Each row is a point. To make a cloud, some directions were put in groups of two or more. Within a group, all points are equally far from the middle, so they leave a hole (a ring in 2 directions, a hollow ball in 3). The other directions are filled evenly. Then the cloud was stretched, turned, moved and blurred a little. Count the holes, and give their numbers of directions, smallest first.

Cloud (21 x 3):
[[-15 -39 -34]
 [ -8  -6  49]
 [ 16  -1  25]
 [-30  25  39]
 [  4  42  47]
 [-35  43 -60]
 [ 36 -45 -35]
 [ 19  26 -65]
 [ 30 -30 -45]
 [  8  20 -56]
 [-15 -18  33]
 [ 40  -6 -66]
 [ 34  11 -73]
 [ -2   0  22]
 [ 20  37 -22]
 [  0  16  37]
 [ 45  30 -67]
 [ 21 -12 -68]
 [-68 -15 -28]
 [  8 -54   3]
 [  6  -4 -65]]
Holes: 0

Cloud, 21 rows:
[[ 58 -26 -27]
 [-14 -28  51]
 [ 35  18  26]
 [ 28  15   3]
 [ 72 -38  22]
 [ 52  38   3]
 [ 47 -27 -15]
 [-12 -33 -54]
 [ 38  54 -57]
 [  0  43  31]
 [ 33  44 -56]
 [ 14 -37   4]
 [ 18 -24 -59]
 [  0 -37  50]
 [-42  21  47]
 [-17 -41 -58]
 [ 35  14  42]
 [ 21 -28 -31]
 [ 41   5 -20]
 [-14 -32 -49]
 [ 29  -1  55]]
Holes: 0

Cloud:
[[-42  35  23  25]
 [ 14 -34  11  33]
 [ 66  22  56 -14]
 [ 75  21  33 -11]
 [ 51 -14 -12  31]
 [ 30  37 -30  58]
 [ 36 -12 -31  41]
 [ 67  -5  27  59]
 [ 19  80  -3   4]
 [-17 -39 -57 -12]
 [ 32  76  52  23]
 [ 14  74  14  11]
 [-26  58 -34 -26]
 [ 41  18  27  70]
 [ 28  34 -15 -35]
 [-46  49  -6   1]
 [-53  46 -13 -26]
 [-53 -16  -1  40]
 [-51  44  14   1]
 [ 21  60  17  48]
 [ 13  67  30  -6]
 [  8  37  39 -28]
 [  7  -9 -17 -34]
 [  4 -23   4  46]
 [-10  60   7  20]
 [ 37   9  35 -24]
 [-56  38 -19  14]
 [ 19  53  37 -20]
 [ 24  -6  -8  52]
 [-11  58  32  18]
 [ -8  34  26  48]]
Holes: 1 (2)

Cloud:
[[ 27  43  21 -38 -55  30]
 [-24  58  37 -30  50 -65]
 [ 15   7  72 -41   9 -20]
 [-15  12 -31 -44  23 -35]
 [-56  32   1  -1   3  -7]
 [  1  23 -40 -39 -55  12]
 [-28  22  11  36  44 -40]
 [ -3  40   3 -71   0   8]
 [-49   1  45 -36  -2   9]
 [ 33 -31  48 -57  -4   9]
 [ 32  36  18 -26  -9  50]
 [-48  36 -18  13 -21 -18]
 [-22  -6  36  11 -23 -40]
 [ 20  35   8  -8 -78  18]
 [  3   1 -15  39  50  -9]
 [ 32  30 -16  28 -26  31]
 [-11 -37 -44 -20  15 -42]
 [ 13  51  26 -80  13  -8]
 [-41  20 -22 -27 -53 -19]
 [ -4  15  -3  -3 -51  48]
 [ -5  31  37 -64 -49 -50]
 [ 36 -15 -23  29  60 -35]
 [ 30  60  10   9  40  -1]
 [-17  14  10 -80  16 -41]
 [ 61  51 -39  -1 -40 -41]
 [-22 -37  25   3  -6 -41]
 [ 61 -32 -45  15 -27  22]
 [ 11  25  62 -27  73 -24]
 [ 26   4 -48  -3  41 -72]
 [ 49 -21   3 -38  62  11]
 [ 47  11 -65  -5  16 -36]
 [  9  -3 -12 -61 -82 -28]
 [-15  21 -55   3 -10 -51]
 [ 23 -53 -17 -60 -54  -8]
 [ 35  -5  -7  -7  38  41]
 [ 34 -49   8 -21 -27 -67]
 [ 46 -49  20 -56 -31  -4]
 [-13 -26 -26 -59 -43 -27]
 [-10 -20   6  32 -34 -29]
 [ 32 -15   1   3 -60  32]
 [ 31  65   6 -49  12   8]
 [  0 -14 -50   5 -44 -79]
 [ 87 -17 -38  -7  18  -8]
 [ 24 -19  19 -42  49  34]
 [-38  14  35  -4 -45 -30]
 [-17  19  20 -83 -32 -25]
 [-29   1  54 -41  51   4]
 [ -4  10 -63 -13 -40 -17]
 [  8   6  72 -31  26 -37]
 [ 35  -9 -76   3 -64 -26]
 [  5 -18 -57   9 -40 -74]
 [ 18  17  21 -65 -53 -64]]
Holes: 2 (2, 4)
